Every row gives one point. Each copy is the shape, with its points in the same order, stretched, turned, moved and blurred by noise. Say if it was mirrored as well.

Shape, 8 rows:
[[ 14.1  27.9]
 [-12.0  -4.7]
 [-13.3  -2.9]
 [  2.0 -14.8]
 [ -0.3 -15.2]
 [  5.4  20.5]
 [  0.8  -7.7]
 [  8.7  32.7]]
Copy 1:
[[ 25.3 -31.5]
 [  8.2  12.3]
 [ 11.2  12.5]
 [ -7.2   4.5]
 [ -7.8   6.3]
 [ 23.4 -19.2]
 [  0.4   2.5]
 [ 32.0 -28.4]]
Copy 1 is: only turned
Copy 2:
[[  7.5  28.7]
 [ -5.2   1.1]
 [ -3.7  -0.4]
 [-17.1   5.6]
 [-14.6   4.9]
 [  6.1  20.5]
 [-10.0   7.7]
 [ 14.4  27.4]]
Copy 2 is: mirrored
Copy 3 (8 x 2):
[[-14.6  33.2]
 [ 15.5  -0.9]
 [ 16.8  -0.6]
 [  2.0 -17.2]
 [  2.4 -16.1]
 [ -5.8  27.4]
 [ -0.1  -7.0]
 [ -7.2  37.2]]
Copy 3 is: mirrored

Shape (7 x 3):
[[ 13.2   1.4  12.2]
 [ 12.7   1.3  16.0]
 [ -7.8  -7.2  15.8]
 [ -1.8   2.9 -46.7]
 [  9.0 -12.9  -4.9]
 [ 11.0  -2.1  14.9]
 [  2.3   2.9  11.2]]
Copy 1, 7 rows:
[[ 23.4  -6.6  -7.7]
 [ 29.9  -2.1  -7.8]
 [ 16.5  16.7  10.6]
 [-56.5 -24.4  -8.3]
 [ -0.3 -19.3   6.2]
 [ 27.6  -3.5  -3.2]
 [ 16.2   7.7  -4.4]]
Copy 1 is: only turned
Copy 2 (7 x 3):
[[ -1.6  21.4  13.7]
 [ -3.7  21.1  15.3]
 [  9.9  -0.1   7.2]
 [-33.9  -4.8 -22.0]
 [ -2.0  13.0 -11.2]
 [ -0.8  16.8  13.3]
 [ -2.6  11.8  13.9]]
Copy 2 is: only turned

Shape, 10 rows:
[[-33.8 -13.5  10.8  -0.9]
 [ 10.5   5.0 -16.4 -13.9]
 [-14.1   3.1  -0.1   5.6]
 [ -1.9 -23.9  -2.3  28.0]
 [  9.6  31.9  -4.1  19.5]
 [ 15.8   6.4  11.8 -16.1]
 [  7.4 -26.1 -20.6   4.6]
 [-20.2 -16.7 -12.6   6.3]
 [  9.4  -5.6 -27.4  -2.9]
 [ -9.0  -0.8 -15.2   0.5]]
Copy 1 (10 x 4):
[[-18.3 -11.8  29.2  20.5]
 [ 18.9  -5.5   0.8 -14.6]
 [ -2.7   1.6  13.4   5.3]
 [-24.6 -23.2  -6.2  15.0]
 [  0.8  25.3   2.4 -10.7]
 [  0.3   0.5  16.7 -30.2]
 [  2.3 -30.5  -8.3   3.9]
 [ -2.9 -16.2   3.0  20.1]
 [ 19.2 -16.8  -7.1  -2.8]
 [  8.2  -7.1   5.8   4.0]]
Copy 1 is: mirrored
Copy 2:
[[-31.0  20.1   1.4 -27.9]
 [  3.8  -9.6  15.0  20.3]
 [ -2.7  16.9  -1.4 -10.2]
 [ -2.5  33.8 -43.2   8.2]
 [ 27.3   3.7  -2.4  -7.1]
 [ -7.1 -39.2   2.5  14.6]
 [ -3.9  15.2 -23.9  27.5]
 [-10.1  31.2  -3.3  -5.0]
 [  5.9   4.8  -1.7  28.9]
 [ -1.3  14.2   4.9   0.2]]
Copy 2 is: mirrored

Shape, 14 rows:
[[  2.4  20.0 -33.7  -7.2  15.5 -36.2 -25.7  -4.9]
 [  2.9  25.2  -7.9 -15.6  -7.8 -29.9 -30.6   9.8]
 [-13.6  -1.3  -8.4   0.9   4.8  -0.9 -23.6  15.6]
 [ 23.6  -6.6 -17.9   7.2  21.4 -24.5  -4.8  17.5]
 [-11.4 -21.2  19.0  10.9   2.3  -8.4  -4.7 -14.5]
 [ 24.9  15.9 -28.2 -25.7  13.8 -19.7 -26.3   3.4]
 [ -5.9 -10.6  -1.4  13.3  20.7  12.8 -25.2   0.3]
 [ -5.8  -9.0  -7.4  17.1  -8.7   8.9 -11.2 -13.8]
 [ 20.3  -1.9 -11.4  16.0 -14.0  -8.5  -4.0  -1.7]
 [  5.0   2.3   0.1   4.4  -6.1   2.8  10.1  -7.7]
 [ -9.1 -17.4  -1.2  14.1 -10.1   5.8  17.3  -1.5]
 [ 18.5 -34.8  -6.6  14.5  -6.0   5.7  -6.5 -18.7]
 [  5.7 -27.4  -1.4   6.6  -0.8   4.4  11.6 -12.3]
 [-10.1  18.8   7.1  11.0  19.3   5.0 -33.2  -4.3]]
Copy 1, 14 rows:
[[ 19.9  24.4  14.5 -23.9  -5.9   8.9 -41.3  21.9]
 [ -3.9  34.9  19.3 -20.3   0.1 -17.9 -20.4  13.0]
 [-10.1   9.0  -1.7 -21.1  -9.4   0.0 -14.7  -7.5]
 [ 33.5  -6.0 -20.8  -6.6  -5.6 -16.7 -26.7   2.7]
 [  8.4  -8.1   4.6  -1.3  17.1  -0.4   3.3 -13.3]
 [ 12.2  13.6  17.8  -4.0 -22.1 -16.4 -38.2  23.1]
 [ -3.0  -4.5  -5.5  -5.3 -11.6   9.1 -25.1 -21.9]
 [  6.6   5.3   4.1   1.7 -15.6  17.9  -2.5 -16.9]
 [ 25.3  16.1  -6.7   6.2 -15.3  -2.6  -2.2  -7.5]
 [  8.6   4.3  -2.2  14.5   0.8   7.5   2.8   3.7]
 [  9.3 -15.3 -12.8   3.6   1.5  15.8  17.7  -1.0]
 [ 26.0 -12.3   1.2  17.0 -21.6  -4.0   0.0 -21.3]
 [ 19.7 -22.5  -3.5  12.2  -4.1   5.1   8.9  -3.1]
 [ -9.4  20.6   3.3  -3.1   0.4  14.5 -34.4 -17.0]]
Copy 1 is: only turned
Copy 2, 14 rows:
[[ -1.3  48.4  -2.3 -10.7   1.4 -45.7   1.7  -7.9]
 [-16.3  39.0 -21.3  -6.5  -5.8 -23.6  16.4 -14.5]
 [ -4.9   5.7  -5.6  -3.3  19.8 -24.9  23.4   6.7]
 [ 12.1  16.8   5.2 -38.9 -15.6 -25.7  15.4  -2.6]
 [ -5.8 -14.4  14.4  16.5 -13.3 -18.2   6.4  28.0]
 [-23.8  45.3 -10.9 -35.5   8.0 -19.6  -6.5 -14.9]
 [  8.4  -7.3 -14.0  -4.6  29.8 -33.3   8.4  18.0]
 [ -1.4 -15.9  -2.6  14.5   9.6 -24.0 -11.6   3.9]
 [  4.1  -1.6  -6.5  -7.4 -15.1 -20.3 -11.5 -17.7]
 [ -1.6  -2.5   7.9   1.1 -16.1   3.2  -8.4  -7.6]
 [ -1.1 -28.0  24.9   6.9  -8.5   0.6  -1.2   0.9]
 [-15.4 -29.7   4.5 -12.4   2.9 -24.8 -24.6   6.0]
 [-10.2 -21.2  26.7  -7.4 -10.4  -9.6 -11.4  10.4]
 [ 16.9  20.4 -27.9  13.7  18.2 -32.4  16.3  13.9]]
Copy 2 is: only turned
Copy 3 (14 x 8):
[[  5.1 -43.4 -20.8   8.1  -8.3 -32.8  -0.5   9.3]
 [ 26.2 -30.3 -11.9  -7.2   0.2 -27.5 -21.9  -1.4]
 [ 15.7  -9.1   9.7  14.5  -8.4  -1.0 -12.9  15.2]
 [ -2.0  -1.8 -12.6  11.0   2.6 -41.7  10.4  22.7]
 [  7.8  -6.1  17.5  13.6  19.2   6.3  25.5  -1.3]
 [  3.3 -13.5 -32.6  11.3 -14.6 -27.5 -11.0  -8.4]
 [  7.9  -5.3  19.3  17.9 -17.0  -1.8   5.1  -2.0]
 [  6.5  -7.5   2.7  -0.9 -14.6  23.5  20.9   0.0]
 [  6.8  -1.2 -13.3 -18.6  -8.5  -3.4  23.8   0.9]
 [ -9.9   2.4  -3.8  -9.4  -5.0  15.1  10.6  -2.3]
 [ -8.6   7.4   8.0   2.3   4.2  28.5  19.0  19.8]
 [  6.5  14.2 -10.1  10.8  -1.2  20.9  45.7  -8.8]
 [-11.9  13.4  -2.5  15.2   4.4  24.6  30.9   2.8]
 [ 10.1 -23.0  25.2   1.0 -15.7 -21.0  -8.2 -17.0]]
Copy 3 is: only turned

Shape, 12 rows:
[[  0.8   7.9  -0.1 -13.3  26.4  12.6 -15.4  -7.6   1.2]
 [  7.2   6.6 -22.4  11.9 -29.1  11.3 -26.6 -12.0  11.1]
 [  3.6  25.4  14.4 -10.1  -3.2   6.3  11.6  -6.6  15.2]
 [-14.2  -0.3   3.6  -5.0 -10.1  -5.1  18.7 -11.2   1.3]
 [ -8.7  27.4   6.0  12.4 -18.1   0.2  22.1  21.6   9.1]
 [ 11.4 -18.0 -21.5 -11.7 -26.7   7.6   6.6   4.9  -3.1]
 [ 16.8  19.8 -12.1 -11.3 -29.9  -8.5 -22.0  -3.1   2.6]
 [ 10.9   9.6   4.2  -5.5   5.6  -0.3  11.4 -11.3  -7.8]
 [ 15.1   5.6   9.4 -10.3  28.7   5.5  16.7  -7.0  15.8]
 [ -9.6   8.8  -2.8 -12.4 -18.8   9.3  17.0   2.7   9.5]
 [-18.4   2.2  10.1  -8.9  14.2 -32.0  12.9  -7.4  19.1]
 [-15.3 -69.0  14.3  -9.0 -13.7  -5.3   0.6  -3.3  -1.4]]
Copy 1, 12 rows:
[[-15.1  -0.8 -17.6 -18.9 -26.4  -7.5  -8.3  -1.6   4.8]
 [-10.5   2.8  17.0 -14.0   7.7 -28.8   3.7  -0.2  17.7]
 [  0.7  19.7   8.5 -16.4  -1.9   1.3 -26.8 -11.7 -12.7]
 [-14.8   2.9   8.8  13.3   5.6   6.0 -13.1  12.1 -21.1]
 [ 17.5  33.9   9.0 -13.9  17.6   6.8  -2.0  -0.5 -20.2]
 [  1.2  -3.9   2.9  34.0  12.4 -21.7  -1.1   8.6  -2.5]
 [  9.4  -4.1  18.4  -9.9   8.4 -20.4   6.3 -16.2   1.9]
 [  0.1   6.8   8.6  -3.4 -13.5   3.8 -13.4   4.8  -5.9]
 [  5.1   5.3 -10.6 -11.0 -12.4   1.3 -40.5   5.7  -9.7]
 [ -1.9  15.3   4.2  10.3   8.6  -8.0 -11.5   0.7 -20.3]
 [ -5.9 -15.0   1.4  -4.4  15.7   9.4 -22.4  11.3 -41.0]
 [-43.8 -37.6 -16.4  67.4  29.8  10.0  -6.9  24.7   1.7]]
Copy 1 is: only turned
Copy 2, 12 rows:
[[  7.0 -10.7   4.7 -29.1  -2.6 -17.4  -4.8   2.9   9.6]
 [ 26.5 -23.3 -30.2 -17.1  30.2  28.0   1.9 -14.0  -2.2]
 [ -4.5 -13.4   0.5 -11.7 -15.2  14.7  -6.8  15.8 -16.5]
 [-12.7  -2.9  -0.7  10.1  -7.4   4.8  -2.4  -7.2 -19.7]
 [-21.6 -21.7 -20.3  11.0  11.1   9.1  10.2  18.4 -21.2]
 [  4.2   2.6 -20.2  15.7  16.3  -9.1 -26.9 -11.2 -12.7]
 [ 19.0 -10.5  -3.9  -6.2  38.8  14.4 -10.3   0.1 -21.3]
 [  6.1 -10.1  19.9  13.5 -12.8   6.1  -6.5   5.1  -6.3]
 [ -2.3   8.2  21.0  -9.7 -21.4  -0.6 -11.7  21.8  12.5]
 [-17.4 -11.5 -17.2  -4.5  -0.5   1.8 -14.8   1.4 -14.5]
 [-22.6  25.0  28.7  -5.7   8.3   3.9  13.8   7.5 -21.8]
 [  1.5  51.4 -17.4   3.0 -27.6 -32.3 -15.5 -29.2 -24.7]]
Copy 2 is: mirrored
